Rows are points. Each copy is the shape, with its points in the same order, stretched, turned, moved and blurred by noise. Is it also mirrored, or only turned?

Shape, 6 rows:
[[  1   6  49]
 [ -9 -33  41]
 [ 29  14  23]
 [-16  33 -35]
 [-17  16 -53]
 [ 20 -13   9]]
Copy 1 (6 x 3):
[[ 10 -24  38]
 [ 29 -39  16]
 [ 20  10  38]
 [-12  31  -8]
 [  0  37 -24]
 [ 33   3  19]]
Copy 1 is: only turned
Copy 2 (6 x 3):
[[ 47 -14   6]
 [ 24 -47  -7]
 [ 40   9 -17]
 [-34  26  23]
 [-54  18  10]
 [ 16 -12 -28]]
Copy 2 is: only turned
Copy 3:
[[ 30  33  18]
 [ 43  -3  16]
 [ 21  29 -13]
 [-35  -1   0]
 [-42 -19  -4]
 [ 27   3  -9]]
Copy 3 is: only turned
Copy 4 (6 x 3):
[[-16 -16  30]
 [ 31 -11  38]
 [-22 -18 -18]
 [-42  32 -31]
 [-18  43 -43]
 [  7 -10 -23]]
Copy 4 is: mirrored

Shape:
[[-32  10 -26 -16]
 [ 20 -10   9  28]
 [-19  30 -29 -35]
 [-26  28 -17 -49]
 [ 30 -23  -6   2]
 [-43  37   0  40]
 [ 30   2  10   4]
 [ 11 -25  25   4]]
Copy 1:
[[ -8  -3 -11  33]
 [  0 -20  16 -22]
 [  0  -1 -38  25]
 [  4  13 -37  33]
 [ 27 -27  14  -1]
 [-58   3 -10 -15]
 [ 11 -14  -8 -22]
 [ 17   4  29  -6]]
Copy 1 is: mirrored
Copy 2:
[[-47 -22   5 -10]
 [  9  36 -13  12]
 [-56 -35  15  17]
 [-45 -52  22  15]
 [  2  15 -36  24]
 [-35  29  50 -25]
 [  6  17  -8  37]
 [ 33   6 -19   7]]
Copy 2 is: mirrored
Copy 3 (8 x 4):
[[-22 -18  33   9]
 [ 15  24 -38   6]
 [-52 -20  30   2]
 [-63  -7  42   6]
 [  5  19 -30 -26]
 [  5 -13   8  72]
 [-17  24 -35  -6]
 [  6  44 -17  -9]]
Copy 3 is: only turned
Copy 4:
[[  6  27 -19 -42]
 [-35 -19   0  19]
 [ 26  12 -41 -37]
 [ 44  16 -35 -43]
 [-16 -42   9 -10]
 [-30  51 -47  13]
 [-12 -32  -8  14]
 [-11 -17  27  15]]
Copy 4 is: only turned

Shape (10 x 4):
[[  3  18 -23 -10]
 [ 20  -9 -20  68]
 [ 18  -2  26  19]
 [  4  34  -6  -5]
 [ -4   6  27  -5]
 [ 25  -5 -24  -7]
 [ 11  54  14  21]
 [-65  -2  16   2]
 [ -4  16   2  -3]
 [  2   0 -12  47]]
Copy 1 (10 x 4):
[[  5 -38 -23  10]
 [-28  21 -74  27]
 [ 11  21   2  11]
 [ 30 -26 -29   4]
 [ 19   8  20  -3]
 [  2 -33 -20  26]
 [ 47   3 -51  10]
 [-25  29  34 -52]
 [ 15 -12  -3  -6]
 [-16   9 -43   8]]
Copy 1 is: only turned
Copy 2, 10 rows:
[[ 14  -1 -21  19]
 [-59   0 -30 -13]
 [ -8  20  23 -23]
 [ 11 -11   7   8]
 [ 10  17  35   5]
 [ 17   7 -39  -6]
 [-17 -27  37 -20]
 [-20  24  38  66]
 [  9   8  12  12]
 [-48   0 -18   0]]
Copy 2 is: only turned
Copy 3, 10 rows:
[[ 31   4  10 -33]
 [ 44  33 -16  52]
 [-17  24 -36   3]
 [ 27   8 -12 -42]
 [-20  -3 -29 -18]
 [ 14  24  24 -12]
 [ 31  26 -54 -41]
 [ -2 -65 -28   6]
 [  9  -2 -12 -25]
 [ 35  13 -18  30]]
Copy 3 is: only turned
Copy 4:
[[ 14  11 -36 -22]
 [ 71   9  19  -5]
 [ -7 -30  20 -12]
 [-12  10 -29 -39]
 [-33 -17  15 -13]
 [ 37 -22 -34  -4]
 [-28  17 -12 -71]
 [-47  52  41  16]
 [-13   4 -10 -20]
 [ 40  22  15  -8]]
Copy 4 is: only turned
